Each point is reached from the start by the listed moves, each made once or not at all, plus a little noise. Is the number of moves made odd or even? Then give how often each move was made.

Moves:
(1): [ 29.0  -6.6 -17.2  11.1]
(2): [-0.2 26.3  8.1 18.9]
Start: [  4.8  -3.0 -26.0  20.4]
Points:
[  4.1  -0.9 -28.4  20.8] -> even (0, 0)
[ 34.5  -9.9 -44.0  31.4] -> odd (1, 0)
[  3.0  23.5 -19.1  38.6] -> odd (0, 1)

Moves:
(1): [  1.2 -22.3 -27.2  28.8  15.5  -8.3]
(2): [ 27.4  17.8  -9.6 -17.9  -6.6 -10.3]
(3): [ 26.0 -11.6  15.0   8.2   1.5  19.4]
(4): [ 3.4 30.4  8.4  8.7 11.9 16.5]
Start: [13.7  9.0  0.3  2.5 14.4 14.3]
Points:
[17.5 38.8  7.8 11.0 25.7 30.5] -> odd (0, 0, 0, 1)
[ 40.9 -24.0 -12.3  39.9  31.1  25.4] -> even (1, 0, 1, 0)
[ 45.3  34.3 -29.2  23.0  35.3  12.0] -> odd (1, 1, 0, 1)

Moves:
(1): [ 25.8  -0.1   2.5  -3.7 -12.3   2.5   4.0 -17.8 -13.8 -25.6 -12.8]
(2): [  1.0  18.4   2.0 -10.0 -12.0   1.3  15.8  -4.3   4.7   4.1  16.8]
(3): [ -4.9 -12.9  24.7   4.9  -5.5 -11.8  16.1   8.9   9.5  -2.7  -4.2]
(4): [ 16.0  -2.2  -8.7  17.4  26.3 -12.2  29.8  -1.2  12.8  -6.0  20.0]
(5): [-18.7  -5.3  16.8 -17.5  20.4 -19.6 -16.0   7.9  -1.9   9.8  16.6]
(6): [  5.5 -17.0   4.1  11.0 -11.0  36.0 -20.0  -2.3   2.0  14.5  25.1]
(7): [-10.5 -11.6 -11.0  -0.5  -6.5  -0.8  14.6   6.0 -16.1  -3.9  -3.2]
(8): [ 0.0 12.1  5.0 -5.2 12.2 21.4  1.2 14.4  2.1 -8.1 -6.0]
(9): [ -3.5 -16.1 -16.6 -24.7  -1.2   3.9   8.6  -5.4  38.5   7.1  -7.7]
Start: [ 25.0   0.6  11.8  -5.6   3.8   7.4   4.5 -11.9  11.3  -4.1  -8.8]
Points:
[ 48.5 -11.7   9.7 -27.8   5.2  11.4  94.9 -10.7  49.1 -37.9  -7.3] -> odd (1, 1, 1, 1, 0, 0, 1, 1, 1)
[ 21.4  14.7  27.2 -41.7   6.4  13.0  24.6  -5.4 -14.3 -28.9   3.1] -> odd (1, 1, 0, 0, 1, 0, 1, 1, 0)
[  1.2 -18.1  53.5 -18.0  17.9 -23.0   3.9   5.0  18.7   2.3   3.3] -> even (0, 0, 1, 0, 1, 0, 0, 0, 0)
[ 32.5 -22.0  64.9 -15.1   7.6  36.7 -10.6  -0.6   9.2 -15.6   9.6] -> odd (1, 0, 1, 0, 1, 1, 0, 1, 0)

Moves:
(1): [  7.8  12.7  -7.7  16.3 -10.5  -3.7 -10.1  16.4   3.6  -6.8  20.8 -13.4
   1.0  -6.2]
(2): [ -8.2  26.5  -4.4   4.9 -22.1 -31.3  -1.5  18.8   3.5  15.1  -5.7  12.7
  11.3  -6.4]
(3): [ 6.8 -1.5  5.6  7.5  6.3 18.8 -4.8  7.7 -5.2 -1.4 -0.7 -1.7 17.6  8.0]
(4): [  4.3  -8.2   4.3   9.2   0.3  -3.2   0.0   3.6   5.8  -2.9  -7.9   9.9
 -14.5   8.9]
(5): [-14.5   5.2  -9.0  -0.6  11.5   3.8   0.5   2.5  -1.9   0.9  10.9  14.1
  -0.1  -1.4]
(6): [ 26.3  -3.0   5.7  -6.2 -23.1   4.3   8.0 -12.8  13.3 -24.0  16.3  13.1
  -3.1  11.5]
(7): [ 12.2  -3.0  -0.3  -6.9 -16.3  -6.6  17.0  17.9  -6.5  12.1  -4.3   2.0
  12.9 -20.4]
(8): [  6.6 -13.8 -13.2 -10.7  -2.8   6.7   5.4  20.8   6.9  15.6   7.7  -7.1
  13.8   5.3]
(9): [  9.9  -1.0   0.5  -4.6  -1.8 -15.8  -4.8   3.1  -5.6   2.7   9.2   7.6
   6.2  -3.1]
(10): [  1.8 -14.3   0.3 -29.7  -2.1  -2.8   2.1   9.2 -20.9   1.4  -3.8  -0.7
 -19.9   2.3]
(11): [-6.1 -4.1  0.9 13.5 -8.5 -7.7 -5.4  5.8 -5.5  6.6  9.2  0.2 -2.6  7.9]
(12): [ -8.5  -1.8  -3.5 -12.2 -13.9 -21.7 -10.6  -0.4  -7.6 -10.5  -3.0  11.1
   4.2 -18.9]
Start: [  1.7   9.8   1.8   4.5  -8.9 -13.9   9.8   2.9  13.5 -14.8 -25.6  13.5
   1.5   4.9]
Points:
[ 36.4   7.0  11.8  -5.6 -35.0 -24.2  14.2  -4.3  20.4 -35.4   2.7  38.2
   5.1  14.9] -> even (0, 0, 0, 0, 0, 1, 0, 0, 1, 0, 0, 0)
[ 10.0  13.0  -8.5 -37.2 -81.4 -93.5  18.7  48.3 -20.7  -9.7   7.5  71.2
  10.1 -21.9] -> even (0, 1, 0, 0, 1, 1, 1, 0, 1, 1, 1, 1)
[  1.7  -2.5 -16.7 -32.9 -51.2 -48.7  18.0  83.3 -14.2  18.4 -30.7  51.4
  27.4 -16.1] -> even (0, 1, 1, 1, 1, 0, 1, 1, 0, 1, 0, 1)
[ 46.4  16.9   4.8  -9.4 -76.7 -72.4 -12.9  49.9  -0.9 -41.7   1.9  51.2
   4.8   0.8] -> even (1, 1, 1, 1, 0, 1, 0, 0, 1, 1, 0, 1)
[ -7.6  30.0   5.7  30.5 -33.0 -31.4  -1.3  36.8   6.7   2.3 -23.7  26.5
  29.9  15.5] -> odd (0, 1, 1, 0, 0, 0, 0, 0, 0, 0, 1, 0)
[ 16.0  20.7 -18.9   2.3 -59.2 -55.8  12.3  42.6  24.3  -0.8  21.2  52.0
  28.4  16.7] -> even (0, 1, 0, 0, 1, 1, 0, 1, 1, 0, 1, 0)
[ 26.4  35.7   0.6  22.4 -66.4 -47.8   6.0  33.9  41.8 -34.3  -3.6  41.3
  -2.1  15.8] -> even (1, 1, 0, 1, 0, 1, 0, 0, 0, 0, 0, 0)
[ 39.4 -13.3  -9.4  -8.9 -32.9  11.4   4.7  51.6  11.2 -31.5  20.9  29.7
  -3.6  32.5] -> odd (1, 0, 1, 1, 1, 1, 0, 1, 0, 1, 0, 0)
